Each point is reached from the start by the listed moves, each made once or not at all, plus a little noise. Is the number of moves made odd or even? Then give how often each move was made.

Moves:
(1): [-12.3  27.3  15.4  21.5]
(2): [ -6.9  25.7  11.0 -20.7]
Start: [-0.2 -9.8  1.3 -3.4]
Points:
[-12.5  16.8  16.7  17.2] => odd (1, 0)
[-0.4 -9.5  0.3 -2.9] => even (0, 0)
[-19.3  43.2  28.4  -2.4] => even (1, 1)

Moves:
(1): [  6.6  16.1 -11.8   3.0  15.1   2.4]
(2): [ 3.4 -9.2 16.0  5.9 17.8 -6.6]
(3): [20.1  5.7 10.9 -5.6  0.3 -7.2]
(4): [ 13.1  20.7 -10.4  20.2  -8.6 -26.4]
(5): [-12.0  -4.7 -15.4 -26.9   1.3 -18.6]
(6): [ -4.1 -21.5 -23.8  21.9  23.1   7.5]
Start: [ -4.3   1.1  -0.1  10.6 -26.7  -5.8]
Points:
[  0.8   2.9 -45.6  34.1  22.9 -47.5] => odd (1, 1, 0, 1, 1, 1)
[ -9.3 -22.3 -23.9  31.6  -3.1   1.0] => odd (0, 0, 0, 0, 0, 1)
[ 10.9 -13.4 -11.7  26.7  -2.9  -6.2] => even (0, 0, 1, 0, 0, 1)

Moves:
(1): [ 10.2  14.8  -8.2  20.0   8.2 -11.3  13.2 -18.7  11.9   2.1  -1.0]
(2): [ -8.1 -27.6   2.1   1.0  18.9  -4.0  12.8  -7.8   4.0   6.1  -1.7]
(3): [ -8.9  14.8  -1.2   5.8 -24.9  -4.1 -10.1   5.1  18.1  11.9   7.1]
(4): [ -3.9 -16.4  -5.3   1.4   6.0  -6.3  10.8  27.4   0.4  -1.3   5.3]
(5): [ 29.7   8.6   6.1   3.2 -13.8  -0.5 -31.4 -11.8 -11.7  21.0  22.4]
(6): [ 15.8   1.6 -22.5  -8.0  -4.6  15.7 -11.6  -8.7   1.5   4.6   7.3]
(7): [ -4.1 -22.2  -6.1  -1.7 -11.1   1.8   1.3   0.6 -24.2 -12.0  -3.8]
(8): [-17.6   0.8 -11.6   9.8  -0.6   7.1  11.5  10.3 -16.4   1.3 -35.6]
(9): [ -8.8 -15.3  -9.1  30.9  -1.0  -4.7 -19.9  -1.6   4.0 -15.6  24.5]
(10): [-12.8  -7.4  13.1 -16.2  -0.2  16.8  25.0  12.4  -1.6   2.9   2.0]
(11): [ -7.7   7.3  -3.6 -12.6  -6.1  -7.3   1.9  -5.3  -9.7  16.1  19.5]
Start: [  3.3  14.7   5.1  -1.3   1.4 -18.2  12.4  -2.4  23.2   7.6 -16.8]
Points:
[  5.8   5.3  27.0  -3.9 -18.5 -11.4   6.2  -3.6  30.0  48.7  13.3] => even (0, 1, 1, 0, 1, 0, 0, 0, 0, 1, 0)
[  0.8 -16.3  19.1  -6.9 -26.0 -12.9  10.3  -5.4   8.2  38.1  11.4] => odd (0, 1, 1, 0, 1, 0, 1, 0, 0, 1, 0)
[-34.4 -22.6  -9.4  -1.8  15.3 -32.0  49.5  23.2   1.9  30.5 -29.9] => even (0, 1, 0, 1, 0, 0, 0, 1, 0, 0, 1)
[ -9.4 -14.1  -7.6 -41.2   7.4   2.1  37.6 -11.2  21.5  38.8  11.5] => even (0, 1, 0, 0, 0, 1, 0, 0, 0, 1, 1)
[ -1.6  -1.2 -36.5   0.0  -0.6  -1.2  23.3  27.4  10.4  12.4 -39.6] => odd (0, 0, 0, 1, 0, 1, 0, 1, 0, 0, 0)
[-50.0 -35.1   0.4 -22.9   1.6  -5.0  65.2   6.6 -25.0  20.6 -35.4] => odd (0, 1, 0, 0, 0, 0, 1, 1, 0, 1, 1)
